Rows are points. The ring and each string are closed loops that go straight from each point to the next, and from the last back to the first. Before rounding, they use only three directions, however many columns there are. How many times does the string pass through the ring? Passing back the other way cancels.
In the rows, 128 means zero.

Ring (6 x 4):
[[149 111 116 165]
 [151 162  97 171]
 [124 181  76 135]
 [100 156  78  99]
 [100 105 108  91]
 [127  87 122 129]]
String, 18 rows:
[[140 108 156 127]
 [136 121 120 139]
 [138 112  95 158]
 [155 111  83 193]
 [169 145  97 202]
 [163 171 102 185]
 [155 189 117 160]
 [133 158 107 136]
 [123 143  81 137]
 [110 164  47 133]
 [ 98 160  42 117]
 [ 87 161  61  87]
 [ 96 155 112  73]
 [111 137 117  97]
 [115 126 102 115]
 [101  91  83 110]
 [103  61 108 103]
 [125  69 148 114]]
Times through: 3

Ring (8 x 9):
[[147 108  77 112 120 172 134 147  87]
 [147 121 102 114 136 185 126 114  75]
 [130 134 145 126 148 183 115  89  94]
 [ 92 139 184 146 141 157 108  90 151]
 [ 77 126 195 162 129 132 105 122 193]
 [104 100 174 164 125 128 102 166 189]
 [125  89 146 156 121 134 106 184 168]
 [142  92  86 126 112 152 128 180 119]]
String:
[[128 120 163 143 146 167 105 115 125]
 [ 65 139 161 142 116 136 124 108 177]
 [ 24 148 193 157 108 113 122 103 227]
 [ 81 119 236 182 143 128  85 127 212]
 [129 102 185 163 145 150  92 147 157]
 [ 94 115 139 143 113 136 122 147 167]
 [ 80  99 132 152  94 110 125 187 205]
 [156  66 123 155 120 137 104 220 154]
 [124  84  76 131  93 131 134 206 150]
 [112 103  77 121  95 140 141 173 138]
 [120 105  33 100  85 150 158 173 109]
 [185 100  55 101 131 195 133 148  41]
 [178 106 121 125 153 193 108 128  66]
 [137 113 137 135 139 168 112 129 113]
 [ 80 140 115 119 110 151 140 105 138]
 [106 129 143 133 130 159 120 111 132]]
Times through: 2
String:
[[117 110 126 136 120 150 121 147 139]
 [108 103  89 126  98 137 137 172 147]
 [130  90  53 116  91 142 144 196 125]
 [181  79  56 115 118 171 129 192  77]
 [171  94 104 127 137 177 114 157  85]
 [162 101 125 133 143 176 109 144  95]
 [124 115 110 125 121 160 127 137 117]
 [102 129  70 104 101 158 152 126 110]
 [153 126  76  99 133 195 136 107  52]
 [182 120 106 110 158 210 116 100  35]
 [164 114 132 128 153 190 108 116  76]
 [128 116 132 132 133 165 117 128 118]
 [ 95 134  97 113 109 157 143 114 121]
 [139 133  75  97 127 190 141 100  59]
 [199 112  83 102 156 216 120 112  16]
 [167 106 113 124 144 185 114 134  77]
 [118 115 117 129 120 155 125 139 128]
 [138 107 128 135 132 163 115 142 117]
 [117 112 116 131 118 152 125 146 133]
 [109 104  69 118  91 139 145 174 137]
 [150  81  63 122 103 149 133 201 116]
 [182  71  91 134 127 163 112 201 101]
 [158  95 136 142 142 167 104 156 112]]
Times through: 4

Ring:
[[186 181 100 109 113 148 157 147 104 161  79 106  68 112]
 [138 171  85 107 122 125 140 185 100 132 112 116  85 155]
 [ 94 115  90 143 140 102 141 193 129 115 135 123 130 193]
 [106  87 100 166 146 103 154 167 153 121 127 118 148 185]
 [153  96 113 168 137 125 172 129 159 148  96 107 132 143]
 [195 156 114 131 117 151 170 125 124 172  70 103  81 102]]
String (27 x 14):
[[185 139  96 135 126 137 166 129 137 150  86  99 104 123]
 [214 141  99 137 122 148 176 106 144 161  70  91 101 101]
 [226 144 109 139 119 156 182  96 144 174  59  90  92  87]
 [204 142  86 131 125 140 169 119 142 147  82  91 106 115]
 [156 140 111 138 125 135 161 148 126 155  91 112  97 134]
 [157 153 135 138 118 147 165 146 113 178  76 119  75 116]
 [211 188 122 113 106 166 170 124 103 188  55 104  50  80]
 [216 198  97  98 107 159 162 132 100 170  65  98  54  89]
 [197 180  76 102 116 141 154 145 112 143  88  97  80 118]
 [187 217  86  80 105 150 145 168  78 156  83 107  45 111]
 [141 192 110 102 112 140 142 185  81 158  95 124  56 134]
 [138 155 103 124 124 128 149 173 110 145 104 118  90 148]
 [158 144  75 123 130 121 150 160 129 124 110 104 112 153]
 [141 170  53  96 127 112 132 193 106 105 129 108 101 172]
 [110 169  83 106 125 114 130 208  93 122 127 124  89 176]
 [108 158 104 120 125 120 138 198  98 138 117 128  88 167]
 [124 147 107 130 126 125 148 178 111 144 108 122  95 156]
 [151 152  72 116 128 119 145 170 120 121 115 107 106 158]
 [153 176  64  97 123 122 137 183 103 119 116 107  91 157]
 [147 202  88  88 112 135 135 192  78 142 103 118  58 141]
 [144 192 118 105 111 144 146 181  80 167  89 125  52 127]
 [143 147 113 133 124 133 155 162 116 154  96 118  91 140]
 [183 156  78 117 124 133 156 145 126 136  96  98  99 132]
 [225 190  90 102 109 158 165 123 111 165  65  92  64  89]
 [212 180 123 119 108 165 172 119 109 188  54 102  57  81]
 [176 155 131 136 117 152 169 134 117 181  70 112  75 106]
 [150 140 122 141 124 137 162 149 122 163  88 116  92 131]]
Times through: 3
String (17 x 14):
[[179 162  69 110 124 129 151 153 121 129 102  98  99 138]
 [166 150  82 122 126 128 153 154 125 134 102 104 103 142]
 [143 162 112 123 120 135 151 169 105 156  95 119  80 138]
 [131 193 110 100 113 137 139 194  77 156  99 127  55 141]
 [112 158 117 125 123 127 144 190  97 151 108 130  81 156]
 [115 140 111 135 129 122 147 181 113 143 112 125  99 162]
 [ 59 121 117 146 137 103 135 215 110 129 137 141 114 201]
 [ 56  86  90 160 151  84 136 209 141  99 156 131 155 225]
 [ 92  79  75 162 153  88 145 182 159  94 148 116 167 211]
 [134 108  79 147 141 108 152 161 148 115 123 108 139 174]
 [128 122 105 145 133 120 154 164 132 138 110 117 116 160]
 [ 85 105 118 159 139 108 148 187 130 135 125 131 125 185]
 [ 62 106 101 151 144  94 136 210 126 113 145 135 134 211]
 [ 96 134 106 136 132 113 141 195 113 132 124 129 106 179]
 [ 92 162 109 118 125 118 134 211  90 138 122 135  83 174]
 [141 192  75  89 118 126 132 197  85 128 114 116  72 155]
 [184 189  57  88 118 131 142 166 103 124 104  98  82 137]]
Times through: 2

Ring:
[[ 90 146 203 135 151 166 172 176 145 132 109 169 103 159]
 [ 73 144 211 143 177 149 164 173 156 137 110 158  87 169]
 [ 91 132 187 140 179 127 149 144 151 131 112 134  93 158]
 [148 110 126 124 152  99 125  84 129 116 116  95 125 122]
 [181  99 102 113 131  91 118  64 116 101 122  84 146 105]
 [179 102 119 111 125 103 129  86 117  93 128 103 148 110]
 [132 128 169 122 131 146 158 143 130 112 119 147 127 136]]
String:
[[126 126 162 127 145 133 149 129 134 119 115 133 120 137]
 [125 162 136 125  83 208 176 133 115 165  73 162 140 121]
 [ 88 170 180 135 112 213 187 171 133 167  78 182 116 146]
 [118 148 150 129 117 174 164 132 127 149  89 147 126 131]
 [ 92 132 202 137 176 132 156 162 152 120 120 148  95 162]
 [124 137 149 128 131 152 154 123 129 137  99 135 123 132]
 [113 131 168 132 153 137 151 134 139 128 110 134 111 143]
 [ 75 115 234 143 226  89 143 172 171  98 144 136  71 182]
 [ 74 113 227 146 233  80 137 162 172 102 142 126  67 182]
 [ 94 108 197 141 219  74 127 133 162 104 137 108  80 166]
 [155 126  93 123 117 131 131  66 115 144  89  95 140 105]
 [151 123 118 122 124 130 138  89 120 129 102 110 137 115]
 [138 104 156 125 171  87 127 107 139  98 133 104 115 137]
 [169 127  91 116  95 146 139  72 107 138  91 107 154  98]
 [219 107  37 102  73 119 117  19  88 124  94  71 182  68]
 [196  70 117 108 162  40 101  62 123  59 157  68 142 110]
 [152  86 170 119 185  59 120 113 142  65 159 100 117 140]
 [148 118 140 120 134 123 140 108 126 112 117 119 132 124]
 [141 106 167 122 161  99 137 124 137  90 138 120 120 138]
 [138  92 202 120 187  75 135 148 148  59 166 127 111 153]
 [118 106 207 127 187  94 143 157 151  80 151 136 102 159]
 [115 118 213 126 169 122 158 173 147  87 144 156 108 159]
 [100 125 220 131 175 129 161 180 152  97 138 160  99 165]]
Times through: 0

Ring:
[[125 121 151 128 151 122 126 115 100 145 149 118 152 148]
 [115 121 144 135 161 136 134 120 108 142 160 118 148 147]
 [106 121 131 142 155 146 148 134 128 144 163 119 144 137]
 [111 118 122 145 120 135 168 150 153 168 145 118 153 127]
 [123 117 118 142  79 115 178 163 172 188 119 118 160 113]
 [124 125 124 135  83 118 154 156 162 163 116 125 141  98]
 [116 138 137 126 120 137 109 137 132 109 133 135 108  86]
 [113 144 149 119 152 146  80 118 103  78 146 139  93  89]
 [120 140 156 117 157 137  81 110  91  89 146 134 107 107]
 [129 127 157 121 147 119 107 110  93 129 141 123 140 135]]
String (25 x 14):
[[111 115 132 143 150 137 160 133 128 164 160 113 160 151]
 [ 97 124 137 142 192 163 133 120 108 121 186 119 135 147]
 [ 98 129 142 136 195 164 115 115  99 104 184 124 123 137]
 [112 121 148 134 180 142 127 112  95 133 171 117 147 156]
 [123 120 154 129 166 126 124 108  90 143 157 116 155 159]
 [116 130 153 125 171 140 102 109  91 109 160 126 127 133]
 [125 124 144 128 127 121 129 127 119 145 136 122 144 127]
 [130 126 149 124 125 115 120 123 111 142 131 124 142 126]
 [119 133 147 124 144 134 105 121 108 113 144 129 121 113]
 [130 126 143 126 111 113 128 131 124 148 124 124 143 118]
 [116 148 155 113 155 146  64 112  94  64 144 142  84  83]
 [100 158 154 113 186 172  40 107  85  23 165 150  56  69]
 [101 153 151 118 180 168  57 111  92  41 164 145  69  78]
 [100 162 158 110 193 176  27 102  77   7 166 153  46  63]
 [124 138 151 118 133 128  92 120 106 104 133 134 112 100]
 [125 141 159 113 147 130  75 109  89  88 137 136 105 101]
 [134 133 161 114 137 115  91 109  90 116 130 129 128 119]
 [130 123 145 127 120 114 130 127 118 151 130 122 148 128]
 [123 125 146 128 136 124 124 124 113 138 141 123 141 129]
 [137 114 148 129 115 100 148 125 116 180 127 113 173 151]
 [131 111 150 133 143 110 149 116 103 178 146 109 178 171]
 [126 115 140 135 125 115 154 131 125 173 139 114 166 147]
 [115 123 138 134 143 134 136 129 122 142 150 121 142 131]
 [100 129 137 138 179 160 123 123 111 112 176 124 124 130]
 [ 86 126 133 146 211 180 130 120 107 107 201 121 125 145]]
Times through: 0

Ring, 10 rows:
[[119 161 139 115 174 131 104 142 107 130 168 128 175  90]
 [112 144 125 145 162 130 104 158  98 121 157 137 175 108]
 [121 132 116 134 149 135 119 153 105 114 136 139 162 120]
 [133 120 109 113 134 138 142 145 121 112 115 137 144 130]
 [138 105 102 110 119 133 163 149 135 117 101 136 130 139]
 [134  88  93 128 104 118 183 168 148 130  94 134 122 149]
 [129  89  98 135 106 109 185 176 153 142 104 130 125 143]
 [131 116 116 111 128 115 167 158 149 145 125 124 136 120]
 [133 148 135  85 156 127 141 136 138 142 148 120 150  95]
 [130 162 142  85 169 132 122 130 126 137 161 121 162  85]]
String:
[[122 111 105 142 129 125 144 166 121 122 121 138 148 134]
 [132 132 120 105 144 133 139 143 126 124 131 131 149 115]
 [146 160 135  54 165 154 122 105 122 112 137 127 151  96]
 [123 155 129 115 169 146  97 135  94 107 151 138 173 104]
 [ 94 126 112 202 153 119  98 191  82 119 157 147 185 125]
 [ 89 108 103 223 139 106 114 210  91 129 150 148 178 136]
 [111 118 111 163 139 117 131 177 112 129 140 138 161 126]
 [122 132 120 128 148 128 129 154 116 125 140 133 158 115]
 [139 154 133  74 161 145 125 119 122 119 140 127 153  99]
 [131 160 133  92 170 150 103 122 102 108 149 134 167  99]
 [110 125 109 167 147 132 109 169  91 109 139 147 170 129]
 [109 102  97 183 127 121 132 186 104 116 124 147 158 145]
 [117  95  92 168 118 124 146 180 114 114 109 146 147 151]
 [139  98  94 115 113 138 163 150 130 107  91 141 128 149]
 [118  73  82 177  97 110 175 195 133 126  94 144 132 164]
 [124 103 103 140 121 119 159 170 133 130 115 135 140 137]
 [118  89  94 164 110 109 168 188 135 135 111 137 138 147]
 [136 122 115  99 133 129 156 144 138 129 120 129 138 121]
 [152 131 122  56 136 139 164 120 151 127 113 122 127 113]
 [130  69  86 144  87 102 208 188 165 146  87 131 112 158]
 [104  28  62 230  60  72 221 247 161 159  81 141 115 188]
 [137  90  98 115 103 114 193 166 160 140  96 128 118 143]
 [146 114 112  80 122 130 176 138 154 131 106 125 123 126]
 [143 134 122  75 142 138 151 127 139 125 123 125 137 112]
 [152 108 106  73 116 135 182 133 156 125  94 127 116 133]
 [141  76  85 120  92 123 196 164 154 123  76 136 111 161]
 [158 133 119  45 136 152 159 108 144 112 104 127 125 117]
 [148 138 122  64 145 147 145 117 134 115 119 128 137 112]]
Times through: 2
String, 29 rows:
[[114 114 106 160 135 123 132 174 110 121 131 141 158 132]
 [140 142 125  79 150 142 136 125 127 119 130 128 146 108]
 [153 142 123  53 147 156 140 106 130 106 115 130 137 112]
 [151 116 107  75 125 147 161 125 137 108  96 134 126 133]
 [147 131 119  70 138 142 154 124 139 119 115 128 134 117]
 [131 124 116 110 137 129 148 149 131 128 126 130 144 120]
 [111  66  81 195  93  97 182 211 139 140 100 141 133 164]
 [116  47  71 192  73  90 209 218 157 146  82 139 116 177]
 [127  63  82 155  83  99 209 195 164 147  85 133 112 163]
 [144 121 116  79 129 130 169 136 151 132 113 124 128 120]
 [140 132 122  84 141 134 151 133 138 128 125 126 139 112]
 [120  89  97 156 109 106 175 186 143 141 111 134 134 144]
 [102  30  62 235  62  72 217 249 157 158  83 142 118 188]
 [129  61  81 153  81 100 211 194 164 145  82 133 111 165]
 [154 123 116  57 128 139 172 121 154 125 105 123 121 120]
 [148 129 119  69 136 139 159 125 144 123 114 126 131 117]
 [123  90  94 153 110 115 168 180 135 129 106 138 135 148]
 [123  83  88 160 104 117 170 183 132 124  98 142 133 156]
 [141 100  95 111 115 141 160 146 128 104  90 142 129 149]
 [148 138 118  69 146 157 134 113 120 100 113 135 141 119]
 [148 155 132  55 160 154 128 106 124 111 132 127 147 100]
 [120 122 113 140 140 126 133 162 116 124 133 137 156 124]
 [105 116 108 179 140 119 121 183 101 123 140 143 167 131]
 [ 99 116 107 194 142 115 115 191  96 124 146 145 173 131]
 [120 131 119 132 148 128 127 157 114 125 140 135 159 116]
 [137 151 131  80 159 143 126 123 122 120 140 128 153 101]
 [131 162 135  89 172 148 104 122 105 112 152 132 167  95]
 [ 94 124 109 205 152 121  96 191  79 115 154 150 185 129]
 [ 96 107 100 209 135 115 116 199  91 120 140 149 173 140]]
Times through: 2
